Rows are points. To make a cloud, some directions were put in groups of two or more. Within a group, all points are equally far from the middle, so they leave a hole (a ring in 2 directions, a hollow ball in 3). The other directions are filled evenly. Then the cloud was stretched, turned, moved and blurred a little. How many holes are there, and how many directions does each take, smallest first?

Cloud (21 x 3)
[[ 17  12  25]
 [ 25  -3  59]
 [  7 -16 -12]
 [ 32 -15  32]
 [ 11  50  47]
 [ 26  32  43]
 [ 21   3 -19]
 [-27 -34   8]
 [ 39 -13  20]
 [  1  47  46]
 [  9 -22  51]
 [ 14  11  39]
 [-15   4  -3]
 [ 25   9  35]
 [ 36 -55  32]
 [ 48  46  12]
 [-12  28   5]
 [-37 -32  16]
 [ 41 -38   5]
 [-26 -43  14]
 [ 51 -55  35]]
Holes: 0

Cloud (30 x 4)
[[  5 -22  -6  18]
 [-51 -31  -5 -42]
 [-16 -48 -27 -38]
 [  8 -24  36 -22]
 [-27 -39  11 -53]
 [  9  22  -2 -38]
 [ -8 -44  -7 -13]
 [  3  23 -43  25]
 [ 17 -59 -12 -51]
 [ 28  -8 -16 -58]
 [ 35 -11 -20  16]
 [-44  14 -24  33]
 [-22 -13 -46  36]
 [ -3  10   8   5]
 [-34  47  17  -3]
 [ 25   9 -48 -59]
 [ -5 -48  25  11]
 [ -4  29 -30  48]
 [ 11 -60  21 -16]
 [  8  -8  10 -33]
 [-16   5 -86 -18]
 [-36  -2 -71 -19]
 [ 16   5 -12  58]
 [  1 -20  -9  36]
 [-45 -38   4 -11]
 [-15 -12  42  -1]
 [  2  28 -68  -6]
 [-41   0 -31 -40]
 [-17 -10   1 -38]
 [-48  -5 -42   1]]
Holes: 0

Cloud (29 x 4)
[[ 21  34 -27  29]
 [ 48   5  -6  18]
 [ -1 -30 -33 -20]
 [ 54  -7  19  17]
 [ -2  17 -27  52]
 [  8 -67  11  14]
 [ 40   2 -47   1]
 [ 26 -10 -83   6]
 [ 36 -49 -15  -5]
 [ 45  -4  31  34]
 [ -8  46  -4   2]
 [-12  14  46 -14]
 [ 53  -5  14  24]
 [ -5 -22 -47 -20]
 [ 49  -5 -60  35]
 [ -3 -52  26  -1]
 [-10 -23 -69   3]
 [-27 -11   3 -24]
 [-16 -17   8  13]
 [-13 -35  19 -15]
 [  5 -55  -9   6]
 [-14  -6 -53 -36]
 [ 11  22 -40  61]
 [ 47   0  12 -18]
 [ 21 -14  24  54]
 [ 42   0 -67  20]
 [ 41  12  23 -43]
 [ 41  -4 -21 -13]
 [ 29  -1 -32 -31]]
Holes: 1 (2)

Cloud (49 x 6)
[[ -5 -57  -3 -13  19  -6]
 [-52  35 -18  27 -12  -7]
 [-10 -39  59  41 -22 -19]
 [ 11 -48  19  -7 -50  23]
 [ 10 -47  66 -25   6  12]
 [  7 -45  36 -40 -19  35]
 [-11  45 -13   9 -62 -41]
 [ -5 -48  43 -47  14  31]
 [-38  46   6  38   6   8]
 [-36 -38   5   5 -44 -18]
 [-19   1   9  50   3 -37]
 [ 14 -37  65   1   2  34]
 [-32  24   2  17 -58 -53]
 [ 28 -19  30  18  -6 -44]
 [-33  27 -33  26 -52   9]
 [ -2 -71  -4 -17  -2  30]
 [ 18 -37 -44 -12 -28  -1]
 [ -8 -27  35 -51 -20 -38]
 [ -7  44 -14  21  -5 -46]
 [ 26  22  22  16 -51 -19]
 [  3 -35  37 -50  29   3]
 [  8  11 -37   9  19  24]
 [ 30 -47  28  40  -2  -3]
 [ -2 -22 -24 -37 -14  46]
 [ 25 -28  35   8 -34  36]
 [ 33  17   0  14   5 -17]
 [ 13 -33 -14  35 -30  48]
 [ -1 -46  25 -60  11  18]
 [ -1 -28   2 -61  21  31]
 [ 10  -9  35  -3  29 -26]
 [-10  30  51 -14  26  16]
 [  1  13  14  32  -4 -56]
 [ -7  44 -23  26 -60  -7]
 [ -7 -17  53 -19  38  13]
 [-10 -22  47  36  25  30]
 [-15   4 -15  50   7 -25]
 [-24  35 -54  13 -36  -7]
 [ 12  38 -32 -22 -28 -35]
 [ 20 -45  40 -26 -40  -7]
 [ 19  23  43  -2   6 -27]
 [-17 -27  39  13 -14  62]
 [ -4  12  35   0 -58 -53]
 [-10  52  -5  34 -33 -50]
 [ 36  -2 -25   1 -43  -4]
 [ -4  44  31  32 -37  15]
 [ 23 -38  -2 -45 -28 -25]
 [ -8  31  36 -15  22  42]
 [-48  31  22  16 -40 -38]
 [ 20 -33  25  58 -45  -2]]
Holes: 1 (6)

Cloud (77 x 8)
[[ 60  -7 -24 -22  12 -15  10 -42]
 [-42 -28  20  29  14 -31  31  15]
 [ 51 -29  -7   0  21 -16 -10  11]
 [  1  13 -36 -22 -39 -10 -42 -28]
 [-19  21  17 -30  37   8 -32   8]
 [ 48 -38 -27 -53  18  16  -4 -36]
 [ 62  -8 -21 -63   8  33  18 -41]
 [-53 -45 -60  25 -27  -1 -33 -26]
 [-27  -5 -40  38 -51  25  28 -15]
 [ 27  50  -2 -36   1   0  36  27]
 [ 33 -36 -25 -24 -15  -4  45  -2]
 [-42 -33 -21  74   3  26  -7  23]
 [-69  -6  -1  64 -16 -14  -3  16]
 [ 24 -28 -27  28   9 -37  17  27]
 [ 56   5 -13 -57  -3   7  48  -4]
 [-63 -10 -52  20   3  -5 -26 -17]
 [  3  -5 -25  40  20  55 -40 -42]
 [ 34  -4  -1 -22 -35  29  19 -35]
 [  2 -64 -24 -41   1 -15  -8 -19]
 [-40 -78 -30  24   6 -21   9  -7]
 [ 32  25 -31 -33  38  39  31 -71]
 [-14  -2  -7  19   0  10  54 -19]
 [-56 -31 -43 -21  16   3  13 -47]
 [ 16 -12   9 -21   4  60 -35 -34]
 [-75 -24 -14  -3  11  37 -28 -22]
 [-29 -13 -34 -31 -22  48 -33  16]
 [  5  57 -36  -7  -9  14 -56 -18]
 [ 31 -45 -17 -17  10  12  52 -72]
 [-23  32 -72  36   7   7 -31  -2]
 [ 30 -17 -85  -4  25   1  17  -1]
 [ 16   7   1  34  30  -6 -49  -9]
 [-51   2   1 -31  23  20 -12  -6]
 [-17  -4 -26  81   5  -6 -21  30]
 [ 29   9   6 -67  27  31  -6 -42]
 [ 35  57  -8 -24  34  15  -1  38]
 [-31   0 -23  51  16  -7 -67  -1]
 [ 16  46  -1 -46  25 -22  16 -43]
 [-52 -25 -46  37  17  -4  26  11]
 [ 19   1 -11  38  15  11  16 -37]
 [-23  33 -56  26   5  10 -63  37]
 [-36 -29 -33 -31 -29   3  39 -30]
 [ 31   9 -73 -14  -2  -6  15 -33]
 [-48 -18 -29  39 -26 -17  20  29]
 [-45  52 -15  41  -6  28 -16   3]
 [-37 -64 -24  30  -3 -33 -14  21]
 [  3 -35 -41  35 -32 -16 -45  17]
 [ -7 -17 -25 -34  -3   4  32  40]
 [-36 -51 -38  -8 -16  -1 -38  12]
 [-60 -12 -25  -8   7 -28 -28  -2]
 [ -4  12  20  43  36   2 -35  13]
 [ 14  38 -48  12  24  16 -33 -29]
 [-44  11 -47 -36 -23  25   5  -2]
 [-44 -30  -6  15 -37  48   4  29]
 [-18 -74 -18  13  22 -29  -9 -10]
 [ 36 -13 -20  14 -20  42 -40   0]
 [-25 -32  -6   4 -33  55  -1  26]
 [ 30   0  12 -39  31   3 -35  15]
 [  2  12  34 -10  17  32  -7  18]
 [ -6  29 -33  28   0  33   2  48]
 [ 45  23 -59 -35  24  29  12  25]
 [-38 -17 -44  34  17  -5  16 -40]
 [  3 -58  -2  11 -24  -9  33 -28]
 [ 16   3   0   1 -28  61 -18  20]
 [ 12 -28 -25   8  36  57  -4  16]
 [ 41  -9  10  -1  43  33  10 -11]
 [ -8  31  20   2  -8  24  27  -7]
 [ 13  23 -62  23 -28  17   8 -31]
 [-29  20 -45  -9 -24   4  32  11]
 [ 44  10 -26 -14  12  46  18 -65]
 [-55 -22   8  22 -30   6 -19 -56]
 [  9 -59 -29 -28  -3  26 -26 -14]
 [-34 -59 -21  41  18 -20  24   1]
 [-32  45 -58  67 -15  -7 -45  41]
 [ 50  14 -42  -5  -6  -1  -5  33]
 [-51   5 -46   3 -50 -15 -20  -8]
 [ 41  12 -39  25  -2  66 -23 -13]
 [ 47  22 -26  11  29  39  25 -14]]
Holes: 1 (6)

Cloud (74 x 8)
[[ 84   5  45  -2  35  21 -19 -22]
 [ 47 -20 -59  42  27 -20 -24  21]
 [ 28  49 -23  31  40   0 -16 -73]
 [-25 -12 -32 -43  26  11 -26 -21]
 [-11  19 -30 -13 -18  68 -42 -36]
 [-59   0  -4  15   9   5 -18   6]
 [ 21 -30  31  32   6  28 -39 -27]
 [-36  33  12  52 -29  44  28   3]
 [-32  22  36  -6   6 -28 -38  12]
 [ -6  10 -26  12   3  81  29 -24]
 [-18  -6  49 -52   2  53  -9  18]
 [ 13  10   0  41   1  75  24 -29]
 [-18 -40  29 -25 -23  17 -19  35]
 [ 76 -35  29 -26  21  13 -13  22]
 [ 18  47  14  13  33 -25 -57  -6]
 [ 47  39  12  15   5   2 -53 -38]
 [-43  37  -8 -11  21   8 -14  17]
 [-39  20 -29  -5 -75   2  43   2]
 [ 23  19  60   7 -44 -30  30  25]
 [-25 -25   9 -14  44  74  25  22]
 [ 46  10  -7  -6  18  -3 -41 -15]
 [  3  41 -20   3  -4  50  -3 -53]
 [-18  25 -10  -5  11  37  22   2]
 [ 39  44  17  -1   7  47 -11 -71]
 [-45  11  22 -15 -42  12 -51 -27]
 [ 21  32   6 -25  -6  63  -2 -40]
 [-41   5 -57 -37  48 -18  33 -37]
 [-33  37  26  10 -10  -1  31   0]
 [ 40  41  38   6 -10  -7  10 -11]
 [-33  20  13  21  38  16  30 -23]
 [-27  10 -37 -39  60 -19  13 -24]
 [ -3  37  16   8   0  24 -41 -28]
 [ 22  49  48  15   7  12 -27 -26]
 [ -1  31  49  26  24  24  41 -25]
 [ 16 -12   8  55  21  50 -10 -15]
 [ 46 -20   2 -21  -5  40 -71   1]
 [ -2   0   1 -33  10  51  37 -13]
 [ 52 -46   7 -42  12  22   4  19]
 [  1  14   3 -92 -19  13  -4 -51]
 [-38   9  16 -25 -32  37  31 -25]
 [-62  -7  -9   6  46  30  30 -26]
 [-10   8  -8 -74 -19  55  12 -32]
 [ 21  26  12 -71 -46  14 -23 -33]
 [  9   2  18 -74   6 -20 -23 -10]
 [-23 -17 -26  69  33 -25 -20  24]
 [ -3 -23  49 -30   8  -3 -16  32]
 [ 14  33   1  -5 -22 -33 -31  24]
 [  4 -12 -28 -44  37  17  47   2]
 [ 51  24  31 -65 -45   9  41  16]
 [-20  -5  18  -4  22   1 -59  -4]
 [ 53   6 -40  11  34 -29  27 -29]
 [ 21   5  35  51 -29  33   2 -21]
 [ -3  22 -18  71  33   4 -38 -22]
 [ 34  28  62 -19  -8  -8 -50 -18]
 [ 34  13  44  15 -42  51 -16 -46]
 [ 28  31 -26  24  41 -16 -46  -2]
 [ 42  27  12  30   5  12   0 -26]
 [ 14   9  46  71  47  -6 -21 -12]
 [ 17  -2  19  19 -60  24 -28  13]
 [ 50 -28  -4 -18   7   3  13   0]
 [  2  14 -28 -29  43 -50  48 -33]
 [-30  -1 -25   1  48 -10   5   9]
 [ 44  33  39  33 -34   5 -15 -35]
 [-44  14  38  10 -53  71  29  17]
 [ -4   0 -69 -11   0  -2  31 -23]
 [ 29  32 -24  -9   5 -10 -24  19]
 [ 47  23  28 -42 -12   6 -75 -25]
 [-34  -5  41   8  45  34  18  26]
 [  7 -37 -19  14   5 -23  26   7]
 [ 47   0 -14  16 -13  -5 -29  -9]
 [-17  17  29  19  37 -31  23  23]
 [-21 -12  28  -5 -47  15 -12   5]
 [ 24  13 -17  10  29 -41  43 -42]
 [-20  21  26  25 -20  17  19  10]]
Holes: 0
